Each wall is flat, endless, passes through zero and stands at right angles to its row. A trip goes straight from one point to another. List the walls that it crosses, first one first.

Walls:
(1): -1,35,24
(2): 12,17,-39
(3): -12,6,22
(4): 16,32,-11
(5): -20,-19,-18
Trips:
12,-2,18 to 25,-12,-39 -> 4, 3, 1, 2, 5
43,-41,3 to 34,-37,-34 -> 5, 2
-36,7,-27 to -27,-6,-20 -> none
-26,-6,-6 to -57,-31,-20 -> none
14,-54,-6 to 20,1,-15 -> 2, 4, 5
2,-17,14 to -3,-12,-10 -> 3, 2

Walls:
(1): -15,6,-1,20,-27,-10,9,42,29,24,5
(2): -4,-7,-3,-15,-42,-37,7,-7,4,-24,11
(3): -13,18,16,17,-4,3,-1,-5,18,24,-46
(4): -13,3,12,28,10,15,12,8,-1,7,21
(5): 10,3,-16,4,-43,12,-39,15,-4,-38,47
(6): 35,-9,-4,18,-15,-12,-8,37,-32,26,-25
Trips:
60,28,-14,28,41,20,8,-8,9,-18,0 to -28,-5,11,0,12,13,-6,-18,23,3,-10 -> 6, 3
14,22,37,-3,-28,36,-11,7,-1,24,-7 to 29,9,32,8,11,32,0,-12,14,-33,-6 -> 1, 6
11,-4,1,-7,51,18,-17,0,-33,-30,-31 to 3,27,0,12,10,24,12,-4,6,-37,30 -> 6, 4, 5

Walls:
(1): 10,12,7,-13,19,-6,-21,42,-19,-33,4,-11,-6,8,7,-6,-1,1,-29,-20
(2): -24,-15,-24,5,-19,8,54,11,-12,-4,2,-6,-4,-10,3,-14,15,2,-4,-8
(3): 26,12,-2,-21,24,9,13,1,14,14,-1,5,12,-9,0,-4,-11,-18,-21,-32
(4): -10,-14,15,4,-34,-3,-22,-11,-4,14,-36,-36,10,-5,26,-5,-10,11,55,6
Trips:
33,-11,-19,-2,20,1,10,-6,-18,-2,6,24,-1,5,-5,-2,10,0,-15,-6 to 13,34,13,-2,-9,6,-3,54,-5,29,13,1,15,23,-24,-5,46,-6,8,6 -> 2
7,0,1,-31,7,-34,4,-19,-9,0,20,-29,13,-23,-13,10,-5,5,4,25 to 15,-35,9,14,-3,-20,18,32,24,10,-8,-3,1,18,11,30,-4,3,60,-3 -> 2
28,-10,-13,25,0,21,12,3,-4,-18,-4,-18,21,9,8,-10,-17,9,-18,-9 to -5,0,28,29,-11,-7,35,-11,10,-7,-15,3,-1,-3,1,-8,-17,22,-10,-15 -> 4, 1, 3
20,10,-22,24,-26,-24,18,-16,-15,25,-12,-11,0,2,6,16,-12,16,16,28 to -26,-29,19,4,-16,-12,48,-37,-1,17,-20,1,8,5,-36,-22,5,-2,7,23 -> none
-18,-32,-10,-3,20,13,19,12,-9,-37,-24,-27,3,-12,-18,32,16,-47,-33,-13 to -15,-32,34,-11,-15,11,-6,34,-15,13,-5,4,13,-1,2,-21,-16,-4,16,2 -> 4, 3
1,-5,-9,28,-2,-1,-1,11,-5,-5,39,4,-25,18,20,-22,8,4,-20,-3 to -17,28,-23,-38,4,18,-7,-11,-24,-8,27,-13,-11,-45,-7,16,6,9,11,-7 -> 3
-50,22,3,-22,15,-3,-33,-6,-22,-3,-31,17,8,17,13,-5,-21,-8,11,-1 to -6,6,8,21,3,-5,-24,40,35,20,0,-32,-20,-11,1,11,-9,-9,18,12 -> none
19,-2,-7,-10,2,-11,-39,21,-20,-1,35,14,5,-6,19,5,14,-8,-14,-9 to -3,-27,-19,-25,-6,-31,26,0,20,23,-6,-6,-12,-5,6,23,4,-20,2,-5 -> 2, 1, 4
8,3,9,-23,22,9,17,3,6,-23,29,11,-2,-28,30,-1,5,25,23,-25 to 7,3,21,19,-3,11,-8,-6,-13,-17,10,0,-8,-29,12,-6,-17,-10,-20,-2 -> 2

Walls:
(1): -10,-5,-31,0,15,32,18,-39,-28,7,-17,8,16,-24,-25,-17,-1,11,27,22,9,-17,21,-4,23,-33,-21,-1,13,28,13,-1,3,-5,-10,-13,-21,14,-2,2,5,-13,5,8,-23,4,9,-1
(2): 19,7,12,19,13,1,16,1,3,8,-9,-12,-22,1,9,-14,0,10,-10,-36,-3,-6,31,-15,9,8,-6,20,-22,19,-6,11,-10,12,0,14,-10,-6,19,20,-4,-3,-16,-4,-6,-5,6,-20
(3): -6,20,48,-20,7,7,-16,-26,-14,-28,18,14,-29,-11,-20,-18,7,-16,-30,28,3,13,5,11,-20,9,22,22,2,-43,17,13,-18,5,0,-6,-21,14,33,-4,24,-22,18,0,20,-23,1,38
(4): -25,-22,29,21,-21,13,25,1,-58,-23,6,-22,-3,-26,12,20,4,6,12,-19,24,14,2,-8,14,-19,0,5,10,26,-40,-60,-45,-29,-12,1,11,-8,-1,4,17,35,-29,-16,1,-9,-23,-10
(5): -3,-6,-1,-11,2,11,-12,2,-5,-15,4,13,10,-8,14,-3,-14,-36,5,-44,-22,12,-22,-5,3,17,7,-6,-37,-27,-6,4,-23,-7,-17,2,24,-35,11,5,-19,-11,-29,35,-18,-11,-22,-18
(6): 9,2,-3,-10,-20,3,12,15,-24,-17,-14,15,24,16,-6,-9,-26,17,-2,7,-1,26,-25,-28,11,18,-13,13,-24,-8,-11,4,-8,14,19,9,-1,12,-29,10,1,-25,10,4,3,0,-1,10
(7): -16,-6,38,-5,4,-2,9,-4,-27,-9,-8,24,23,-1,-3,11,-3,9,17,10,17,-10,-5,1,-25,34,2,12,30,20,22,-12,-10,1,-14,12,-17,12,-3,-10,5,25,-26,-18,6,19,11,-1
(8): 1,-19,2,-19,2,-7,-11,1,13,8,-13,1,-16,20,33,-41,-10,-35,4,-23,8,-6,5,-23,20,-15,-22,0,17,28,11,3,-8,11,-26,-5,-11,42,-7,-21,-21,20,-29,-3,-4,16,-37,-1
(9): 18,28,29,-36,5,8,31,11,-35,-10,-21,-11,-7,4,14,-12,15,13,-17,-15,14,24,42,-16,-3,1,-41,3,-15,27,-4,19,-34,6,21,12,-6,-21,-1,-7,-23,-8,-27,-22,-4,-8,-15,3
(10): -17,-36,14,28,-5,0,-12,9,0,-6,-1,30,3,-27,-3,9,-29,0,23,-20,15,-5,-8,-49,-34,23,-15,10,17,7,-3,0,10,-2,-26,16,-6,10,-6,-24,-26,-14,7,10,6,20,11,12
(11): 5,-28,-24,-3,-14,-28,-4,9,25,38,-4,1,-1,-22,-7,-17,2,-4,-11,-11,13,11,17,15,-34,14,2,-21,3,11,-22,8,-1,-13,3,9,-33,-13,-10,-19,14,16,-8,-42,-23,22,1,-11
Trips:
0,-5,32,1,7,16,42,-5,47,9,-38,25,-35,0,39,-20,6,-14,-3,-12,-3,-5,14,-38,17,-14,-28,-4,30,-15,1,-14,-5,-11,-15,-27,0,27,34,-2,14,-4,-10,13,15,-3,-1,18 to -3,23,25,5,16,0,35,13,7,-2,2,6,-25,-6,17,5,8,-9,9,-17,-17,8,12,1,26,4,-16,-4,-15,-7,29,8,-27,-39,31,53,36,-3,-6,-17,-20,-14,13,3,-12,-12,-12,-19 -> 5, 1, 10, 3, 6, 8
46,-11,8,0,6,0,18,-25,28,36,8,21,-2,-13,-5,6,-1,-2,-10,3,-3,-3,16,10,-4,1,20,-9,-17,12,8,19,-17,-32,-7,-11,-22,-9,1,14,-9,24,8,16,-19,4,7,-17 to 8,-17,-41,1,-23,10,-1,-28,0,11,33,-34,-1,-4,16,-25,24,-24,20,-17,-7,3,-37,-5,13,-23,-27,14,2,10,-1,20,-18,-12,-18,8,-5,-2,-31,6,-36,16,10,8,-30,-21,29,3 -> 8, 4, 2
-2,-1,6,8,21,15,5,13,-6,-4,27,13,2,-14,10,-18,-33,3,20,-18,20,-2,-12,-13,25,-16,1,17,-16,-18,-27,11,47,-19,-22,-12,-20,-32,-7,-6,3,-3,-10,15,-21,-2,16,-11 to -2,-39,22,-20,4,17,-4,-26,-29,4,-1,-9,-21,-17,16,-10,-5,-3,36,-11,-17,-1,-6,-3,5,5,-13,-4,-35,-23,-36,-12,33,-13,39,3,18,5,-9,44,4,-18,-10,10,-8,-30,-13,-30 -> 10, 9
